Rows are points. Two turns around zero, p and q, are shown by what they do to some points. Where does a point land after both, in the order given? Backwards means that the second turn is done in reverse. Each puzzle has new turns, and all numbers are rounded.
In the rows, zero is written as 128.

Turn p:
[168 125 137] -> [165 113 118]
[152  70 116] -> [126  89  77]
[103 150 143] -> [116 139 161]
[108 142 131] -> [116 140 146]
[109 153 114] -> [118 159 139]
Turn q:
[141  97 167] -> [150 138 173]
[158 127 119] -> [146 151 116]
[154 133 145] -> [132 158 138]
[127 170 139] -> [ 90 148 123]
[ 91 107  97] -> [136  78 113]
[ 98 133 101] -> [116  96 106]
Where do these land?
p, then q: [102 148 111] -> [ 91 126 127]
p, then q backwards: [156 152 130] -> [154 102 126]
p, then q backwards: [125  97 113] -> [113 147 104]
p, then q: [127 118 129] -> [134 120 127]
p, then q: [154 156 183] -> [154 171 172]
q, then p: [104  97 101] -> [130 100  89]

Turn p:
[177 154 144 110 151 100] -> [176 162 149 127 147 154]
[118 118 164  95 115 138] -> [148 103 128 132  89 146]
[119 133 156 137 131 116] -> [151 131 118 118 115 114]
[106 114 103 171  77 134] -> [ 92  91  86 113 154 107]
[150 147 111 156 147 142] -> [128 144 139 149 163 107]
[149  95  94 143 136 121] -> [101 125 156 105 158 127]
[ 76 134 124  86 138 145] -> [100 138 118 151  71 141]
Turn q:
[101  93 152  96 107 120] -> [137 123 130 125 188 110]
[115 130 156 159 152  92] -> [149 114 161 126 106  88]
[137 124 141 115 139 115] -> [133 116 147 140 136 132]
[139 144 135 100 113 170] -> [ 96 116  96 149 143 147]
[141 155  84 172 171  91] -> [137 154 170 110  57 138]
[139 131 141 152 108  95] -> [151  99 135 100 116 122]
[103 154 127 102 113 166] -> [ 77 132 101 132 145 123]
[134  93  91 149 150 164] -> [152 182 103 149 114 140]
[144 129 125 107  98 138] -> [121 114 109 121 147 154]
Where do these land?
p, then q: [123 143 106 172 112  88] -> [ 97 160 173 130 124 150]
q, then p backwards: [149 108 143 102 144 133] -> [158 146 124 118 122 153]
p, then q: [122 120 107 126 167 134] -> [110 104 135 119 126  95]
p, then q: [154 132 124 127 146 149] -> [141 111 130 144 109 108]
q, then p: [122 161  98 183 122 139] -> [110 112  82 131 134 177]
p, then q: [101 178 162 112  92 122] -> [138 154  96  99 101 179]
p, then q backwards: [138 106 121  90 123 146] -> [161 152 126 109 141 113]
q, then p: [114  75 164 114 117 113] -> [151 162 177 108 144 120]

Turn p:
[ 91  92 159  89 153 104 148 124 149] -> [125 100 101 169  88  86 145 112 139]
[128 124  93 169 121 153 105 145 113] -> [147 142 115 111 157 153  91 148 107]
[135 125 144 140 108 110 140 117  98] -> [156 130 140 125 116 148 152 137 141]
[ 98 161 124 136 164 146 113 112 121] -> [129 130 154 129 109 124  78 106 115]
[160 129 142 130 110 160 159 171 125] -> [128 150 139 121 153 111 166 158  89]
[136  91 148 143  90 168 153 133 135] -> [152 147 117 164 165 132 165 135 103]
[144 175 151 106 135  88  96 110 157] -> [ 64 124 154 122  96 146 130 115 159]
[103 101 130 157 121  89  99 127  93] -> [161 118  98 128  94 168 113 148 145]
[ 98 111  85 118 108 156 162 146 139] -> [153 157  98 131 163  81 118 126 130]
[163 158  96 119 162  93 127 104 171] -> [ 76  89 154 108 148 116 109 124 171]
[153 140 136 101 135 141 106 121 108] -> [115 123 137  99 120 142 142 101 108]
Turn q:
[118 154 151 160 154 109  96 107 154] -> [142 142 180 142 120 101  98 104 125]
[114 114 131 116 123 103  89 124 135] -> [135  98 137 109 110 120 111 102 133]
[130  92  72  96 117 138 198 138 127] -> [ 88 106  76 133 135 143 188 154  91]
[111 152 135 151 120 153 101 108 143] -> [141 138 176 116 122 132 110 148 127]
[113 138  88  90 117 116 193 152  98] -> [112 145  71 114 140 160 175 119  85]
[162 124  63  90  82 127 177 146 105] -> [ 66 136  60 107 115 165 161 148 113]
[147 140 160 101 117 129 159 125 132] -> [125 142 124 151 130 160 155 114 154]
[113 115 139 156 127 136 100 131  93] -> [163 120 119 119 135 123  88 144 128]
[139 122 148 144 148 122 116  90 123] -> [127 117 148 160 140 128  95 121 132]
[115 119 154 124 124 142 122 132 148] -> [150 116 147 130 123 127 144 132 145]
[138 140 143 132 171 146  83 136 135] -> [134 133 158 114 160  93 108 121 157]
[135 126 152 176 136 116 102 148 145] -> [153 143 139 141 106  83 104 131 145]
Where do these land?
p, then q: [122  95 101 133 150 130 173 174 155] -> [121 127  80 122 118  74 120  90 110]
p, then q: [105 117 129 143  81  78 130 133 119] -> [ 99 161 141 115  99 109 166 155 136]
p, then q backwards: [111  98  82  86 106 144 115 127 145] -> [150 126 123 108 158  98 131 171  87]
p, then q: [140 106 147 119 117 146 119 122 108] -> [115 132 114 143 148 149 126 150 120]
p, then q: [175 179 146 149 149 130  92 117 130] -> [192 106 147 115 156 156 141 138 152]
q, then p backwards: [123 185 140 146 125 137 158 155 101] -> [108 140 123 138  65 158 124 146 109]
q, then p: [124 102  91 109 121 149 141  92  95] -> [159 120  91 120 126 111 105 122  82]
p, then q: [102 151 154 150 141  81 109 158 122] -> [153 138 120  85  80 133 140 150 149]
q, then p: [121 113 133 143 144 154 132 117 156] -> [131 115 129 143 111 127 144 165 119]
q, then p: [157 134 157 102 146 131 110  86 149] -> [118 116 134 194 121 139 115 119 117]

Turn p:
[108 166 118  82 107 125 124 103 173 157 129 140 112 107] -> [152 159 165 129 136 163  90 114 133 138 173 132 153 116]
[ 95 119 100 134 112  81  91 170 114  97 110  90 137  98] -> [168 126 120 126 160 131 136 208 114 119 121  90 117 149]
[135 112 126  88 155 148 144 174 119 119 113 144 140 115] -> [122 153 149 145  95 144 173 149 149 119 117 129 109 116]
[151  89 139 164 102 158  80 123 112 129 177 135  82 146] -> [110  82  99 101 130 159 121 104 136 132  73 139 169 173]
[ 92 103 159 121 114  96 129 139 124 159 120 151 148 131] -> [130 176 117 100 142 120 150 129 125 143 149 137 115 164]
[161 130 114 126 151 145 125  99 160 103 134 111 147  89] -> [160  73 147 157 122 132 134 120 144 135 145 138 121 102]
[122 161 136 137 172 134 121 171 126 161 105 119 117 146] -> [122 175 105 162 152 134 128 119 136  93 102 127 113 105]
[134 107 141 109 138  88 118  93 113 109 164 120 150 129] -> [156 104 120  85 130 115 165 122 105 148 140 127 142 113]
[160 144 160 142 132 156 117 102 103 166 127 147  81 104] -> [125 130 116 168 113 143 124  59 122 129 114 117 164 155]
[158 140 127  94  93 141 136 100  95 110 121 144 151 127] -> [ 97 113 159 135 106 109 150 132 119 149 154 113 170 123]
[ 97 149 157 169 103 160 132 144 101 166 124  85  94 146] -> [ 85 143  76 152 143 151  93 121  85  95 122 133 129 159]
[166  83 106 157 109 121 154 130 171 166 139 167 161 172] -> [105 124 172  92 146  81 122 105 161 130 109 195 109 153]
[ 95 146 115 117 115 136 130 110 141 122  98 147 160 136] -> [115 144 131 126 129 110 111 147 156 134 177 121 129 119]
[153 125 141 123 132 143 155 155 156 102 105 140 116 153] -> [ 89 130 155 135 123 137 126 122 145 143 104 122  89 110]
[108 167 114 141 149  96 126 112 111  92 169 113 130  95] -> [183 113  96 132 114 115 112 152  96 149 126 118 144  93]
[112 107  94 145 163 121 165 124 128  91 113  93 122 155] -> [127 101 121 105 108 105 113 145 121  89 120 110  75  99]
Turn q:
[135 133 142 118 167 156 153  91 137 102 131 121 137 179] -> [107 109 104 126 131 140 101  89 154 174 100 144 108 114]
[128 115 148 124  97 162 166 130 141 120 151 123 108 107] -> [125 133 102 136 110 128 159 129 130 171 150 108 160 132]
[111 130 114 156 146 138 173  91 122 113  95  79 117 179] -> [ 98 168 132 123 146 150 136  67 172 151 100 159 125 112]
[123 114 107 115 151 125 159 127 149 159 140 137 119 110] -> [123 144  99 134 115 110 124 119  98 128 149 162 135 133]
[108 151 135 149 127  81  85 120 109 116 139 163 127  99] -> [154 120 167 117 114  81 109 132 126  88 118  95 124 143]
[130 110 125  97 125 152 146 130  89 128 119 130 136 106] -> [126 106 118 144 118 144 124 132 151 119 163 141 160 118]
[107 119 157 158 158 152 114 133 133 122  85 141 127 161] -> [118 120 117 101 153 132 137  94 147 118 133 109  81  94]
[139 129  75 118 105 167 142 138 135 122 141 143 120 122] -> [124 151 125 134  86 169 114 139 107 144 152 126 141 121]
[141 142 135 134 173 138 169 154 129  95 107 105 112 161] -> [ 72 129 116 160 145 148 130  85 144 141 124 127  97 140]
[137 146 132  98  80  58  71 127 133 158 121 158 112 110] -> [181 114 180 124 163 105 115 158  68  99 121 112 156 140]
[139 154 148 142 126 100  39 123 115 160 135 121 117  96] -> [167  99 186 132 126  89 155 168 108  94 103 124 105 112]
[130  69 109 107 108 131 122 151 136 114 165 121 131 108] -> [118 139  82 140 111 133 127 176 116 115 122 113 168 117]
[170 138 151 167 112  74  74 120 119 152 117 154 152 107] -> [147  87 176  78 135 109 147 155 104  84 103 123 120 158]
[115 124 106  93  99 145 144 143 160 121 138 111 164  86] -> [171 148  85 153 110 156 132 155 130 132 143 132 146 156]
[109 145 138 144 147 142 162 141 112 139 136 114 142 189] -> [ 89 149 130 118 157 126 111 123 167 163 139 146  95 128]
Where do these land?
q, then p backwards: [107 120 114 122 118  91 123 131 159 138 143 135 152 117] -> [ 96 129 109 152 124  97 124 142 109 152 137 126 123 121]
p, then q: [147 150 147 128 107 103 129  96 152 167 133  83 148 129] -> [ 99  86 128 119  97  79 101 125 149 117 121 145 124 116]
p, then q: [150 109 152 115 175 130 188 139 101  87 132 120  80  92] -> [125 141 173 121 132 157 192 110 142 144 146 122 198 110]
q, then p backwards: [121 120  79 133 131 123  93 111 128 161 133 121 127 136] -> [119 144  97 109 142 118 161 156 137 143 159 120 130 139]
p, then q backwards: [ 97 118 141 146 106 126 133  83 152 131  99  91 134 151] -> [122 129 148 121 151 126 147 166 122 143 106 186 141 148]
p, then q: [139 117 196 110 162 121 174 178 124 138  80  99 101 100] -> [ 91 156 187 142 107 119 172  66 156 172 149 124 139 107]
p, then q: [124 139  88 100  80 129 116 120 124 126 126 157 121 143] -> [160 112 108 134 163 124 122 168 149 134 123 119 100 142]
q, then p: [150 138 136 154 145  98 135 112 129 139  95 113 174 163] -> [111 150 137 105 109 147 133  94 176 125 135  95 113 101]
p, then q: [119 162 134 119 136 109  98 108 170 136 122 115 133 159] -> [143 103 109 158  89 101 126 127 119 115 114 152 102 124]
q, then p: [108 132 119 139 132 162 126 137  99 145 162 200 130 140] -> [160 134 129 101 149 184 140 151 100 143 123 142 172 146]
p, then q: [130 138 115 164 100 125  97 124 139 127 129 157 115 122] -> [137 126 122 108 154 138 122 142 112 113 103 147  91 115]
p, then q: [119 156 116 139 114 101 136 144 147 133 134  61 136 145] -> [ 94  98 138 161 106 108 119 130 140  81 140 111 112 110]
p, then q: [119 128 128 120 151 162 118 137  73  96 137 162 138  86] -> [128 179 128  97 131 174 152 153 125 139 140 132 146 169]
p, then q: [147  80 169 105 139 144 135 165  94  91 146 133  95 117] -> [127 158 126 123 153 174 156 101 149 157 178 142 162 109]
q, then p: [143 112  86 126 125 196 120 134 130 105 148 174 137 119] -> [114 105 141 137 123 173 115 172 117 119 136 149 176 172]

Turn p:
[129 149 112 105 135  88 142 136 144 124 140 119 151 122] -> [129 144 128  93 142 114 139 118 124 127  93 122 148 106]
[143 101 118 112 146 108 131 144 131 124 161 107 178 127] -> [126 130 106 139 144 110 128 114 143 111  70 100 134 110]
[133 123 113 124 111 140 167 141 111  94  93 124 142 137] -> [127  87 147 116 120 122 158 163 116 121 118 102 129 139]
[134 140 130 104 153 121 170 123 147 105 166 100 145 128] -> [ 92 127 128 105 148  97 119 136 132 131  97 111 122  83]
[127 112 112  87 128 123 158 131 135 107 152 101 130  80] -> [119  94  94  97 140  82 111 128 126 143 105 117 143 113]
[135 114 121 132 125 105 162 116 124 115 119 159 129 119] -> [125 106 132 115 111 134 151 124 113 154 100 137 115 130]
[125 122 111 127 133 136  82 121 118 151 121 144  91 170] -> [156 138 153 136 131 143 120 103 160 109 159 151 103 154]
[105 136 149 146  98 149  99 132 104 182 133 153 106 153] -> [145 134 148 167 131 176 113 125 153 136 166 162 150 141]
[116 108 152 117 147 109 117 144 149 103 160 127 136 127] -> [136 136 103 129 107 118 116 116 141 119 112 118 119  81]
[125 131 139 163 133 142 113 141 128 158 126 132  90 147] -> [144 139 145 148 136 163 101 123 122 132 162 132 110 133]
[156 138 135 130  99 134 131  98 109  99 116 131 132 128] -> [ 95 117 114 113 117 139 154 155 131 119 130 139 121 153]
[155 141  97 155 116 133 138 134 116  98 125 137 134 106] -> [124 107 105 118 151 136 163 139  94 121 127 127 114 139]
[144 136 146  89 166 130 132 147 137 127 135 131 147 104] -> [136 155 106 125 137  93 134 139 146 158 115 104 127 109]
[123 132 145 149  98 130  88 138 144 159  99 128  98 149] -> [146 149 140 130 109 173 110 114 131 117 173 124 141 153]
[ 75 148 134 149 127 154  97 115 122 140 109 137 115 128] -> [141 140 149 157 113 121 123 130 111 117 177 164 145 131]
[109 126 151 153 142 124  99 114 104 166 107 112 103 133] -> [145 158 144 153 115 141  85 138 120 124 141 154 126 157]
[142 117 111 135 119 149 150 101 152 123 112 134 147 117] -> [ 92 111 131 132 123 114 150 111 110 139 129 111 128 147]
Turn q:
[136 108 107 138 125 173 142 122  92 113  31 122 122 122] -> [131 129 120 213 125 109  75  95 128 139 113 163 162 129]
[134 108 104  97 109 120 127 115 142 116 132  99  92 120] -> [118 127  84 131 140 159 127 150 112 138 127 120 160 121]
[131 139  98 142 140 100 138 134 145 124 142 110 142 145] -> [161 151 110 124 119 133 151 128 137 134 150 112 117 122]
[104 144 135 110 113 163  78 120 154 125 132 143 107 128] -> [ 90 154 134 114 154 122  96 172 120 118 112 131 117 130]
[105 127 107 137 112 114 129 142 149 139 141 110 134 110] -> [126 146 101 110 109 114 135 129 119 120 132 106 132 106]
[122 108 106 147 136 160 136 112  76 116 142 147 140 117] -> [115 103 131 151 142 117 101  84 124 139 139  96 110 148]
[150 184 156 101 120 105 106 130 119 141 119 128 137 128] -> [149 136 152 100 139 140 130 139 129  77 134 164 141 145]
[109 115 117 127 109 118 141 130 148 115 131 144 135 137] -> [139 116 118 130 122 123 123 147 126 133 125 112 113  98]
[110 182 149 125 145 103 139 136 122 116 147 118 125 129] -> [148 144 149  80 149 137 133 113 142 121 151 140 130 110]
[149 114 112 149 128 110 135 139 120 118 132 147  91 118] -> [120 126 124 146 122 166 139 107  99 136 128 129 111 113]
[140 116 126 147 113 101 117 140 102 108 138  85 143 134] -> [128 128 129 136  98 144 135 122 135 120 181 110 153 131]
[132 135 169 140 144 116 132 103 148 164 102 147 143 138] -> [143 117 148 119 117  92 150 141 122 136 116 177 114 142]
[142 103 149  95 184 131 138 136 118 127 148 150 138 114] -> [126 104 163 130 161 130 170 113 137 141  97 107 138 142]
[131 134 133 133 127 148 145 127 153 120 144 128 138 120] -> [115 124 113 121 135 119 138 128 156 126 122 128 112 117]
[127 105 152 131 115 157 118 132 132 177 138 143 135 162] -> [114 116 143 115  88 116 116 151 136 141  95 127 110 165]
Where do these land?
p, then q: [119 114  92 148 153 114 124 133 104  97 155 144 108 127] -> [116 110 131 165 150 161 137 110  92 143 116 141 123 122]
p, then q backwards: [131 152 157 127 135 136 119 142 150 134  94 145 127  96] -> [108 113 104 148 143 100 112 123 137 132 131  91 120 146]
q, then p: [145 150 126 119  97 152 128 101 111 144 121 136 135 105] -> [145 117 132 125 104 116 152 111 137  96 127 144  97 128]
q, then p: [137  96 133 132 142 124 140 141 100 105 146 126  84 154] -> [105 125 136 181 139 126  99 127 139 142 153 122 146 144]
p, then q backwards: [129 103 127 164 135 126 155 142 112  80 164 123 137 144] -> [141 112 124 120  89 123 143 136 152 112 133 187 124 107]
q, then p backwards: [123 123 126  98 113 149 120 103 165 137 103 134 142 113] -> [126 130 126 116 140 132 131 123  87 111 145  99 154 102]
q, then p: [141 164 111 133 143 173 142 134 181 138 146 105 131 201] -> [137 157 160  81 162 145 138  85 133 144 189  86 131 123]
q, then p: [150 120 134 111 112 123  92 144 138 167 108 133 151 108] -> [138 108 139 113 101 147 161 165 116 101 116 118 131 117]
p, then q backwards: [124 124 131 129 131  78 159 148 111  90 167 148 110 129] -> [118 140 142 113 105 110 179 138 164 134 133 165  98 132]
q, then p backwards: [120 111 109 165 130 116 148 133 142 142 124 120 102 150] -> [131 118 162 136 143 112 129 127 144 126 121 165 117 102]
p, then q: [125 134 133  96 130 125 136 133  99 142  86 138 154 104] -> [173 127 136 129  81 130 142 130 147 111 117 138 127 131]
q, then p: [ 96 145 137 124 100 138 101 128 135 131 115 130 138 134] -> [161 146 101 112 119 133 136 133 137 111 131 132 140 113]
p, then q: [138 123 120 133 133 102 122 126 115 105 134  86 120 122] -> [136 144 143 156 150 150 112 141 118 121 132 118 150 119]
p, then q backwards: [136 134 144 123 134 127 110  81 121 151 117 133 151 133] -> [149 128 137 147 147 160 102 138 136 146 111 107 123 129]
p, then q: [106 127 141 117 134 137 124 132 135 158 138 119 131 100] -> [136 141 132 124 119 106 144 129 112 105 144 120 114 149]
